Rows are points. Before rounding, the points of a table are all equally far from one centre. They may lie mostly on one side of it. Where is the centre, to within rounding?

Points (8 x 2):
[[-40  12]
 [-39   3]
 [-27 -15]
 [-31  29]
 [-37  20]
 [-39  17]
 [-40   7]
 [-12  35]]
Centre: [-13   8]

Points, 16 rows:
[[ -6   0 -28  63  48  -8 -23  -4  46]
 [  3   4  22  78 -11 -10 -27   8   8]
 [ 21   3 -10  87   6   0 -13  -2   0]
 [ -1  -1   7  71  20  23 -24  36   8]
 [-38  11 -20  32  20  27 -32   4 -26]
 [  5 -19 -15  58   5  -4 -23  21 -22]
 [ 19  -4 -37  25   3  -8 -33  24  -8]
 [-26  17  14  56 -32  -8 -24 -12  -6]
 [-30  28 -30  55   4   8 -16  20 -29]
 [ -9   6 -10  35  40 -42 -17  43   3]
 [-18  -9 -20  39  16   5 -14  51  -5]
 [ 30   2 -25  36  27  19 -13  39  19]
 [-16 -29  -7  55   2 -11  16   0 -16]
 [-21 -16  -9  75  29 -18   3 -11 -13]
 [-31  -9 -39  65  21 -14 -10  21  19]
 [-33   7 -27  42  25   9  19  10 -32]]
Centre: [-7 18 -2 32 17 -4 -6 -1 12]

Points, 26 rows:
[[ -8 -46   1 -13 -38   5 -33 -69  -7 -12 -10  10  38 -41   8 -16   4   5
    1 -26]
 [ 17 -62  -8 -52 -18   4 -46 -51   3  -7  16 -17  26 -42  12 -18   0  -8
   -5  19]
 [ 32 -51  42 -38 -36 -12 -47 -29   6 -24  21  -3  21 -20  -4 -15  10 -22
    7 -16]
 [ -2 -62  30 -41 -21  -8 -48 -49  15  -8   3   5  24 -52 -17 -21  13   5
  -28   2]
 [-12 -46  12 -29 -30 -21 -23 -65   4 -32   9 -41  48 -19 -10 -14 -13   1
    1   8]
 [ 12 -13  35 -29 -34  -7  -9 -37   0 -50  -1 -22  32 -58   1 -39  18   8
  -34   0]
 [ 17 -44  17  -4  -9  14 -46 -49   7 -11 -14 -27  31 -34 -34 -38   6 -24
   11  14]
 [ 11 -30  -3 -32 -35 -10 -38 -52  15 -48  19 -19  40 -51  -2 -29  13   5
   -5  -3]
 [  0 -58  41 -20  -5   8 -29 -54   8 -19  15 -12  31 -48   2 -15   5  15
  -12 -19]
 [-16 -33  12 -27 -21 -11 -38 -57  38  -9  32 -32  44 -47  -2 -20  21  10
   -6  -2]
 [  5 -44   3 -31 -40   4 -43 -44  33 -13  21 -30  33 -54 -21 -28  23   1
  -12  -2]
 [ 15 -66  10  -3  -6  11 -41 -32   4 -19  -3   8  32 -52 -21 -27   1  10
  -14 -13]
 [  4 -42  25   2 -17  -5 -41 -50  18 -21 -11  38  37 -33 -15 -34  13  -1
  -16  16]
 [ 10 -73  25 -48 -16   0 -39 -51  24   0   5 -15  22 -32  -4 -12  -1   8
  -29   2]
 [  1 -59  17 -26   2  18 -49 -44  20 -11  19  10  38 -32 -14 -14  15 -13
   -8  -4]
 [  4 -56  23 -46 -24  11 -32 -39  22 -36   6 -18  10 -41 -18 -10   1 -18
  -14 -25]
 [ 15 -56  34 -27 -31   2 -33 -30   8 -25  11   7  30 -63  -1 -10  21  13
    1  -2]
 [ 30 -44  19 -45 -11 -22 -53 -59  14   4  16  -5  23 -49   5  -8  10 -19
  -24   4]
 [ 16 -50   9 -51 -14  -5 -30 -34  18 -15   2  -2  58 -18 -24 -24   5 -16
   -8  -3]
 [ -5 -32   0 -45 -19   5 -39 -42   4 -11  32 -32  33 -49 -32 -16  20   5
  -13 -21]
 [ 31 -64  21   2 -41  -1 -35 -34   2 -38  17  -5  35 -44   6  -7   8   7
   -9   7]
 [-10 -61  -7 -31 -10   6 -21 -27  -2 -17 -14 -12  48 -37  11 -36   4 -32
    3  24]
 [ 26 -57   1 -27 -37  24 -24 -43 -16 -14   5 -15  41 -47  -5  -9  23   2
  -27   7]
 [ 19 -29  36 -18 -15   5 -24 -44  26 -52  20 -22  27 -48 -18 -19  11  14
  -24  11]
 [ -5 -52  -5 -30   8   4 -25 -47  29 -11  -3   1  16 -43 -23   3   1 -15
  -16 -31]
 [ 15 -45  20 -23  -5 -13 -41 -42   8 -15   6   0  57 -41  -8 -39  25 -11
   -2 -12]]
Centre: [ -3 -13   8  -9 -20 -10 -26 -18   1  -2  -1 -15   6 -17   4 -11   5  -2
 -16   7]

Points, 27 rows:
[[ 32 -23  18  31 -17 -26  -7 -32  32  33  13 -10 -18 -11 -36  -7 -43 -19
  -38   4  43 -43  15   2]
 [ 20 -14  -2  47 -47 -11   1  11  40   8   4  -8 -45  -8 -41  -2 -18   1
  -38 -14  55 -42 -13  18]
 [ 10  -6   6  22 -38 -10  33  -3  47  18  10 -19 -43 -40 -43 -16 -17 -21
  -40 -15  14 -42   3 -23]
 [ -2 -24  20  32 -56 -28 -20 -13   5  18   6 -36 -34  29 -51 -22 -28 -22
  -41  -3  20 -21  27  -3]
 [ 20  -8  -3  28 -60 -37   4  27  20  30 -38 -28 -37  -7 -27   0  -5 -28
  -43 -19  20 -49   3   1]
 [-20 -10   8  31 -65 -36  30  -6  33   7  -6 -20 -39 -19 -49  -3 -19   6
  -31 -41  37 -45 -15  12]
 [ 42 -16  25  28 -63 -34  11   0  23   2 -41 -19 -46  -4 -37  13  -9 -10
  -29 -22  42 -31  29 -16]
 [ -8 -25  12  16 -51 -10 -26   6  33  40 -17 -12 -37  -7 -27 -13 -27 -14
  -43 -34  17 -12  12  14]
 [ 50 -10  -1  16 -33 -15  -1  21  26  46 -32 -23 -35  -8 -30 -16  -7 -20
  -26 -12  19 -46   2 -36]
 [-13 -20 -11  40 -47 -42   0  11  23  28  -1 -17 -61 -16 -40 -22  -3  -8
  -49  -6  25 -50 -12   2]
 [ 19 -26  22  17 -31 -19  -7 -15  41  20   2 -38 -58 -37 -25 -13 -30  -9
  -34   4  19 -42 -11  20]
 [ 12 -29   6  32 -30 -15   5  -6  25   9   1  -3 -56  -3 -45   6 -13  -4
  -73 -21  18 -22  22  -4]
 [ 22 -47  -3  16 -29 -12   3 -26  31  46  10 -16 -29 -28 -42  -1 -20   5
  -40  19  36 -32  -7  -8]
 [-28 -10  16  40 -53 -29  12 -23  33   5 -12 -21 -73  11 -31 -36 -32  -7
  -38  -5  20 -37 -23  -3]
 [ 17 -11  37  33 -34 -45  -1   1  28  29 -10 -16 -46 -23 -39 -10 -36  -8
  -48 -30  25 -30  23 -25]
 [ 27  -3  -6   8 -44 -18   2  -6  31   8 -22 -14 -46 -22 -31 -14 -15 -12
  -50  14  25 -61  27  -4]
 [-18   1 -17  16 -18 -23  30 -26   6  13  12 -31 -50 -15 -55  -3 -24  17
  -39 -12  41 -43   6  23]
 [-17   9  17  29 -39 -13   8  18  56  39  -7 -25 -57 -11 -42 -22  -3  13
  -33 -25  23 -33  11  -5]
 [ 22  -2  13  19 -26  -2  -2   7  22  -5  20 -32 -36  -2 -15 -23 -37 -42
  -52   7  23 -37   2  13]
 [ 14  -7  -6  21 -24  19  14 -10  28  17  18 -35 -22 -25 -69 -18 -16   4
  -20   8  21 -51   2  -7]
 [-11  -2  28  24 -31 -23 -16   1  40  17 -11  -5 -67  -3 -59   0 -21   4
  -42   0  47 -44   7   1]
 [ 31 -42  12  28 -43 -16  17  16  20  12 -22 -37 -57  -4 -27 -11  -6  12
  -22  -5  17 -64  -8 -18]
 [ 22   0   4  40 -50  -6 -18 -33  25  31  -6 -35 -21   5 -16 -15 -26 -25
  -42  -8  32 -48   6   4]
 [  0 -11 -11  31 -29 -42 -31  22  43  38 -14 -31 -58 -12 -38  14   6  -3
  -20 -27  17 -32 -13 -25]
 [ -4  -3  13  18 -23 -29   0 -20  22  26  14  -2 -42 -46 -32  20   8 -33
  -46  -9  30 -60  -6 -21]
 [ 22 -26  32  14 -31 -30  12   4  22  19   4 -29 -58 -23 -34 -14 -29  -1
  -64 -18  27 -29   1 -14]
 [  6   2  20  23 -68 -38 -10 -26  27  46  11  -1 -44  -7 -12  -5 -10 -11
  -31   7  40 -57  -1   6]]
Centre: [  2   5  18  17 -13 -36   7 -11   7  -3 -15  -4  -9   1 -19 -10  10   6
  -6   6  11  -2 -15  -5]
